Each row of a before or after table is a point. One or more steps were done to the points. Then noise was added and the rows were shuffled. The steps act on columns, c1 being the first. Name the steps. A step turns or swaps two columns, mirrors them in a line or flattens them onto one, adds a multiple of one to another, or multiplies or shifts one. Angles are multiples of 10 degrees, from the lower column toward the higher: turns from -170 to 170, lines from 10 to 170 but not 90. Use the fewest steps. Two steps may share a column if one is a turn and the other turns, adds or multiplies; they go together, in the order done. Otherwise the lowest column goes first.

Before (9 x 2):
40; -2
49; 8
-24; 31
-32; 10
12; -35
33; 42
-21; 2
-14; -41
25; -22
After:
16; -46
37; 6
30; -10
-13; 17
-38; 5
21; -34
-21; -49
-25; 22
29; 33
Steps: mirror c1 and c2 in the line at 150 degrees

Before:
8; -4; 37; -27
-10; 4; -47; 19
-21; 22; 17; 6
1; 16; 16; 25
-23; -18; 42; -23
-10; -26; 26; 9
-33; -76; -67; -42
10; 8; 11; 15
After, 8 rows:
-9; -17; 26; -21
10; -12; 13; 15
-23; 14; 43; -28
9; 24; 37; -13
-36; 13; -69; -85
-1; -19; 17; 23
-10; -16; -48; 14
-19; 3; 16; 23
Steps: turn c2 and c4 by 70 degrees

Before, 13 rows:
-38; -18; 16; -31; 12; -22; 22; -32
-16; 18; 46; 33; -14; 17; -26; 21
-9; -36; 0; 51; 34; -6; -29; 46
44; 57; -13; 36; -4; -3; 21; -5
-5; -41; -3; -34; -45; -14; 23; 13
-18; 29; 33; 38; -56; -1; 12; 12
-8; 23; 48; -16; -33; -1; 28; 19
49; 47; -19; 8; -51; 7; -2; -24
17; -31; 6; -6; 9; -14; -44; 45
8; -23; 45; 45; -7; -27; -37; 17
-34; -5; 21; -30; 14; 29; -18; -46
-7; 34; -9; -29; -23; -7; 25; -45
2; 38; -28; -38; -48; -27; -12; -16
After (13 x 8):
-10; 33; -31; -28; -23; -7; 23; 36
-18; 31; -10; 37; -56; -3; 9; -34
-19; 17; -14; 31; -17; 17; -26; -48
-5; 20; -16; -17; -34; 0; 26; -51
-35; -15; -31; -30; 10; -23; 23; 9
-6; -40; 13; -30; -46; -13; 21; -5
-9; -34; 37; 49; 35; -8; -26; -30
12; -25; -13; 45; -6; -27; -38; -44
45; 57; 4; 35; -3; -2; 19; 15
51; 46; -8; 3; -51; 5; -8; 33
13; -32; 30; -8; 9; -16; -44; -35
-35; -4; -51; -30; 14; 29; -20; 19
4; 39; 10; -36; -48; -24; -12; 31
Steps: turn c3 and c8 by -130 degrees

Before, 14 rows:
-37; -12; 8; -33; -12; 14; 12; 37; 3
40; 28; 4; 44; 49; -30; -12; -11; 0
17; -46; 1; -21; -5; 39; -1; -3; -50
49; 53; 1; 20; 8; -11; -16; 23; -28
0; -26; 7; -1; -5; -21; -20; 52; 17
9; -16; -20; 13; -24; 17; 16; -4; -64
12; -38; 2; -32; -21; 35; -38; 9; -10
47; 47; 38; 80; 59; -9; 6; 30; -17
8; -41; -14; -11; 19; 23; -21; 15; -45
-11; -29; 4; 11; -17; 27; -55; -8; -62
11; 40; 13; -3; 8; 32; -12; 18; -43
-5; 5; -16; 7; -5; 52; -12; -26; -41
-9; 2; 9; -28; 13; 5; -22; -5; -59
52; 19; 59; 42; 19; -36; -11; -1; 0
After (14 x 9):
56; 19; 61; -26; 20; -37; -12; -34; -1
51; 52; 1; 11; 11; -13; -15; -27; -26
-38; -8; 10; 50; -13; 14; 9; 10; 7
44; 46; 40; -15; 61; -6; 6; -84; -18
14; -37; 2; 22; -22; 32; -38; 25; -11
-12; 1; 8; 10; 10; 5; -23; 26; -57
-13; -26; 0; -12; -21; 28; -56; -6; -66
38; 27; 7; -32; 51; -28; -12; -32; -1
18; -48; 0; 5; -2; 40; -4; 20; -47
0; -24; 8; 43; -5; -20; -20; -24; 22
13; 43; 13; 17; 9; 30; -13; -3; -42
9; -41; -13; 18; 19; 25; -19; 0; -46
-2; 5; -14; -25; -6; 53; -8; 6; -41
9; -14; -22; -9; -26; 15; 15; -10; -67
Steps: turn c4 and c8 by -120 degrees

Before (10 x 12):
-20; 21; -40; -16; -34; -11; 23; 55; -56; 1; -12; 21
-26; -22; -61; -9; 26; 29; -46; -10; -57; -11; 39; 7
-26; -50; 16; -35; -29; -61; -17; 56; 28; -30; -9; 7
11; -9; 2; 9; -8; -1; -28; 20; 3; 26; -33; 49
61; 11; 8; -37; 18; -30; 20; -5; -39; 38; -34; 47
0; 13; 6; -16; 4; -11; -6; 5; 22; 13; 34; -12
25; -56; -18; -37; -15; 17; 6; 38; -50; 3; 22; 17
31; -36; 12; 4; 24; 27; -58; 46; -25; -32; -18; 15
32; 0; -41; 6; 27; -49; 32; 31; 28; -27; 0; 7
44; -16; -22; -4; 4; 4; 21; -11; 4; -40; -10; 41
After:
-21; -36; 11; 4; 24; -37; -57; -46; -25; -13; -19; 15
35; -22; -62; -10; 27; -19; -46; 10; -57; -5; 39; 7
-47; 1; -41; 7; 28; 36; 32; -32; 27; -11; 0; 7
-5; 14; 6; -16; 5; 10; -7; -5; 22; 4; 33; -11
4; -51; 16; -35; -30; 66; -18; -55; 28; -13; -9; 8
14; 20; -38; -16; -34; 16; 24; -55; -55; 1; -13; 22
-68; 11; 7; -37; 18; 8; 21; 5; -40; 15; -33; 48
-40; -17; -23; -3; 4; -18; 22; 10; 4; -18; -10; 41
-18; -57; -19; -38; -16; -24; 6; -38; -49; 1; 22; 17
-9; -10; 2; 8; -8; -3; -29; -20; 4; 11; -33; 50
Steps: turn c1 and c6 by -160 degrees; multiply c8 by -1; multiply c10 by 0.4

Before, 8 rows:
-15; -7; -13; -1; 14; 27; 12; -10; -20; -14; -11; 16; -20; -67; -7; 20; 18; 0
10; -5; -42; 12; 16; 9; -95; -31; -18; -1; 1; 0; -25; 15; -28; 7; -16; 17
-3; -4; -23; -31; 13; -6; 6; -46; -14; -27; -10; 17; -22; 12; -16; -16; -6; -21
-15; 38; 38; 10; 15; 7; 24; -19; 8; -13; -4; 21; 15; -17; -8; -25; 30; 19
-20; 18; -30; -20; 18; -7; 12; 46; -33; 18; 12; 9; -23; 16; 1; -19; 24; 23
0; -11; -16; -12; 6; 10; 15; -22; -18; 48; 9; 6; 36; 12; -15; 9; -42; -4
-24; -4; -47; -13; -1; 2; 8; -11; 12; -4; -2; -1; -4; 6; -20; -18; -38; 3
36; 31; -41; -11; -29; 1; 17; -22; 3; 11; -2; 6; -12; -44; 0; -26; -2; 22
After:
-21; 17; -32; -20; 18; -3; 13; 45; -36; -14; 13; 33; -22; 16; 1; -20; 24; 23
36; 30; -41; -10; -29; 2; 17; -21; -7; 8; -2; 15; -12; -42; 0; -27; -1; 21
-5; -6; -23; -30; 13; 0; 6; -45; 12; -27; -9; 54; -22; 12; -16; -17; -5; -22
-23; -3; -46; -11; -2; 3; 7; -10; 10; 6; -4; -6; -4; 6; -21; -17; -39; 3
-15; -6; -14; -1; 14; 31; 12; -9; -3; -24; -13; 18; -18; -67; -6; 20; 18; 1
10; -6; -43; 13; 16; 9; -95; -31; -11; -15; 2; -11; -25; 14; -28; 8; -17; 17
-16; 39; 37; 9; 15; 15; 24; -19; 15; -1; -5; 52; 15; -19; -9; -24; 32; 20
1; -12; -16; -11; 7; 11; 14; -22; -50; 16; 9; 5; 35; 13; -14; 8; -43; -5
Steps: turn c6 and c12 by -20 degrees; multiply c12 by 3; turn c9 and c10 by 50 degrees

Before (9 x 24):
21; 0; 14; 6; 22; 1; 15; 12; 82; -25; -5; 4; 1; 16; 12; -15; 17; -1; -5; 15; -49; 1; 21; 30
20; 69; 14; 14; 18; -15; 14; -28; -21; 10; -8; 0; 1; 4; -2; 15; 4; -14; -24; -1; 40; 12; -10; -8
-18; -2; 12; 3; 11; -15; 15; -11; -7; 11; -13; 4; 0; 14; 14; -7; 13; 17; 20; 5; 7; 4; 12; 9
12; -7; -2; 0; -11; -11; 27; -23; -19; -7; 4; 5; -12; 14; -7; -23; -1; 32; 8; 0; 22; 15; -10; 2
-11; -8; 4; -2; 21; -15; 7; -27; -19; 15; 4; -15; -5; -25; 2; -21; 22; 3; -19; 21; 31; -4; -3; 6
15; 58; 1; -5; -29; -9; 12; 48; 21; 17; -13; 0; -3; -9; 4; -25; 14; -14; 6; 15; 35; 26; 9; 12
-17; 19; -3; -9; 21; -10; 2; -31; 1; 15; -2; -23; 2; 8; 12; -10; 0; -15; 4; -2; 9; 0; 4; 25
21; 2; 1; 14; 21; -1; 4; -25; -18; 17; -5; 4; -7; 13; 11; -15; -13; -7; 4; 4; 35; -3; -6; 16
14; 0; 7; 0; 15; -15; 23; 24; -5; 11; -3; 8; 24; 10; 14; -23; 6; 33; -58; -11; -13; 3; -8; 19
After (9 x 24):
13; 0; 8; 0; 15; -16; 23; 48; -6; 12; -5; 8; 25; 10; 13; -24; 7; 41; -57; -13; -13; 11; -8; 17
20; 67; 14; 15; 19; -15; 15; -54; -22; 9; -6; -1; 1; 4; -2; 16; 6; -18; -23; 1; 39; 26; -9; -7
13; -8; 0; 0; -11; -10; 27; -46; -19; -7; 3; 4; -13; 14; -8; -22; 0; 42; 7; -1; 22; 25; -11; 3
17; 57; 0; -8; -30; -9; 12; 96; 21; 16; -14; 0; -4; -8; 4; -25; 12; -17; 6; 16; 37; 36; 8; 11
-19; -4; 13; 2; 12; -15; 14; -22; -8; 12; -12; 3; -1; 14; 15; -8; 13; 21; 22; 6; 4; -8; 12; 9
22; 4; 0; 12; 21; -2; 3; -50; -16; 18; -5; 4; -7; 15; 12; -15; -13; -10; 3; 3; 34; 10; -5; 16
-12; -6; 4; -1; 19; -15; 7; -56; -19; 14; 3; -16; -6; -25; 2; -22; 23; 2; -19; 20; 31; -11; -4; 7
-17; 19; -4; -9; 19; -11; 2; -61; 3; 15; -3; -22; 3; 7; 13; -10; 0; -20; 5; -3; 10; -14; 4; 24
23; -3; 14; 4; 22; 0; 14; 24; 81; -25; -5; 2; 0; 17; 14; -13; 17; -2; -5; 14; -50; 16; 22; 33
Steps: add 0.7 times c1 to c22; multiply c8 by 2; multiply c18 by 1.3

Before:
-28; -33; 0; 27; -12; 39; -19; -14; 4; -28; -6; -14; 22; -3; -20; -32; 0; 57; 52; 30; -15; 7; 19; 19; 25; -36; 24; -8; 29; -12; -59; -30; 10; -17; 95; -41; 16; -29; 22; -17; -11; 8; 33; -12; -2; 39; 20; -36
-23; 15; -7; 20; -13; 1; -40; 2; 12; -30; 9; -1; -22; 23; 5; 17; 10; 4; -13; -15; 9; -22; 5; -11; -19; 7; 4; 13; -17; -16; 25; 6; -30; -4; -14; -8; -3; -14; 15; 17; -6; 3; -3; 6; 13; -22; 26; 0
-20; 31; 15; -11; 5; -14; -8; 24; 35; -9; -9; 22; -7; 27; 6; 21; 7; -8; -4; 8; 5; -22; 7; -4; 6; -5; -20; -22; -12; -5; 29; 34; -24; 5; -5; 22; 3; -5; 1; 2; -8; 27; -19; -3; 5; -27; -3; 21
15; 27; -16; 7; 2; -12; -3; 7; 14; -26; 31; -3; -13; 14; -11; 18; 9; 10; -37; 22; 6; -1; -9; -16; -12; 13; 6; -33; -2; -12; 37; 17; -26; -3; -29; 8; 17; -9; -7; -1; 4; 25; -8; 10; -4; -33; -1; -6
-22; 45; -8; 3; -2; -13; 3; -1; 24; -3; 8; 1; -4; -3; 10; 10; 2; -7; -17; 7; -13; -1; 23; 4; -2; 8; -9; 2; -17; 3; 42; 0; -19; -3; -18; 8; 3; 0; 11; -8; -8; -14; 2; 8; 31; -15; -26; -21
-12; 26; 0; -12; -13; -5; 16; 20; 26; -42; 8; 4; -29; -7; 3; 16; 44; 9; -16; -5; 1; -7; -6; -9; -19; 29; -3; -10; -27; 6; 7; 4; -19; 25; 13; 14; -19; 6; 25; -12; -18; 5; 0; -9; 2; 13; 19; -1
13; 25; 12; 4; -3; 4; -4; -6; 23; 0; 9; -17; -22; 15; 12; 18; 3; 14; -1; 14; -2; -22; 25; -10; -40; 8; -20; -18; -13; -16; 22; -5; -25; 5; -1; 0; -8; 26; 15; -25; -5; 7; -12; -25; 20; 5; 13; 6
-34; 16; 14; -5; -20; 15; 4; 5; 34; -9; -4; -10; -30; 8; -16; 30; -12; 28; -14; 10; -11; -9; 2; -14; -16; 20; 1; -7; -18; -9; -2; 15; -55; 0; -5; 7; 8; 9; 14; 1; -17; 8; 0; 16; 2; -18; -22; 2
-36; -37; 12; 23; -18; 3; -14; -15; -19; -38; 13; -18; 16; 6; -5; -30; -27; 59; 44; -8; -7; -9; 44; -4; 19; -34; 0; -13; 52; 7; -60; -21; 33; 12; 38; 8; 13; -9; 6; -36; -8; -2; 39; -14; -9; 61; -2; -9
-12; 2; -9; 10; -22; -17; 11; 21; 20; 10; 1; 6; -8; -15; 1; 24; 1; 7; -1; 9; 8; -1; 5; -12; -19; 11; -13; -17; -5; 16; 27; -13; -36; 15; -9; -12; 8; 3; 15; 17; 4; 6; -15; 14; 19; -16; 16; 17
19; -45; 10; -10; -22; 27; -23; 10; -28; 10; 29; -6; -13; -15; 31; -37; -17; 48; 23; -9; -14; 8; 57; -1; 16; -9; 50; -47; 9; -18; 4; -22; 48; -22; 0; -6; -9; -31; -38; 24; -48; -14; 33; -51; 20; 35; 35; -25
After (11 x 48):
18; -45; 9; -9; -24; 25; -22; 10; -25; 6; 29; -7; -13; -14; 31; -35; -16; 48; -9; -8; -14; 7; 56; 14; -24; -9; 43; -48; 9; -20; 3; -24; 47; -21; 0; -6; -7; -17; -36; 27; -50; -11; 32; -52; 20; 38; -7; -23
16; 29; -16; 6; 3; -10; -2; 8; 13; -24; 31; -3; -14; 16; -11; 18; 7; 11; 25; 22; 7; 0; -8; -1; 31; 14; 5; -32; -2; -13; 36; 16; -27; -4; -28; 8; 17; -1; -9; -3; 4; 27; -8; 9; -4; -34; 0; -8
-22; 45; -8; 4; -3; -13; 3; -1; 22; -3; 8; 1; -3; -2; 10; 14; 2; -6; 13; 6; -12; -1; 22; 2; 12; 8; -2; 2; -17; 3; 44; 1; -17; -4; -21; 10; 2; -3; 9; -10; -6; -12; 3; 7; 30; -17; -2; -20
-34; 14; 15; -6; -21; 15; 4; 3; 36; -11; -5; -11; -29; 5; -18; 31; -12; 25; 4; 9; -12; -8; 2; -11; 20; 20; 3; -8; -17; -12; -3; 14; -53; 0; -7; 7; 8; 8; 14; 1; -15; 9; 0; 14; 2; -20; 1; 0
14; 25; 11; 4; -3; 6; -5; -3; 25; -1; 10; -18; -22; 16; 12; 18; 3; 13; -19; 12; -2; -22; 24; -17; 33; 7; -21; -18; -13; -16; 22; -4; -26; 4; -1; 1; -10; 19; 16; -27; -4; 8; -13; -26; 19; 5; 5; 5
-30; -31; 0; 27; -12; 38; -19; -14; 3; -28; -5; -15; 20; -3; -19; -31; -2; 56; -33; 30; -14; 5; 20; 22; -48; -34; 20; -7; 30; -11; -61; -29; 7; -16; 96; -42; 16; -27; 18; -17; -12; 9; 31; -12; -2; 39; -4; -37
-34; -36; 11; 26; -19; 5; -13; -19; -18; -39; 13; -18; 18; 3; -5; -31; -29; 57; -26; -8; -9; -7; 43; 3; -37; -36; 2; -13; 51; 7; -59; -19; 32; 12; 34; 10; 10; -3; 7; -36; -5; -1; 40; -15; -9; 62; -1; -9
-14; 2; -6; 9; -22; -17; 11; 19; 21; 10; 1; 5; -8; -14; 4; 22; 1; 9; -8; 10; 10; 2; 4; -8; 19; 8; -15; -15; -5; 15; 27; -13; -35; 16; -9; -13; 7; 6; 15; 17; 5; 7; -13; 14; 21; -14; 5; 17
-9; 23; -2; -11; -11; -5; 15; 20; 28; -44; 6; 5; -28; -8; 2; 15; 45; 9; 6; -5; 1; -6; -4; -6; 25; 25; -9; -12; -28; 6; 6; 4; -21; 23; 14; 11; -18; 8; 26; -12; -17; 6; -1; -9; 1; 14; 1; 1
-23; 15; -7; 20; -13; -1; -38; 2; 13; -33; 11; -3; -23; 24; 6; 17; 10; 3; -1; -14; 10; -22; 7; 2; 24; 8; -1; 13; -18; -16; 23; 5; -30; -4; -15; -11; -3; -2; 14; 19; -6; 2; -4; 6; 12; -25; -1; -1
-20; 31; 17; -11; 5; -16; -11; 23; 34; -9; -9; 21; -5; 24; 8; 20; 10; -8; 6; 6; 2; -23; 8; 2; -3; -3; -21; -22; -12; -8; 28; 34; -23; 5; -5; 21; 3; -1; 0; 2; -9; 25; -19; -2; 3; -27; 5; 22
Steps: turn c19 and c25 by -150 degrees; flatten c24 and c38 onto the line at 130 degrees; flatten c27 and c47 onto the line at 170 degrees
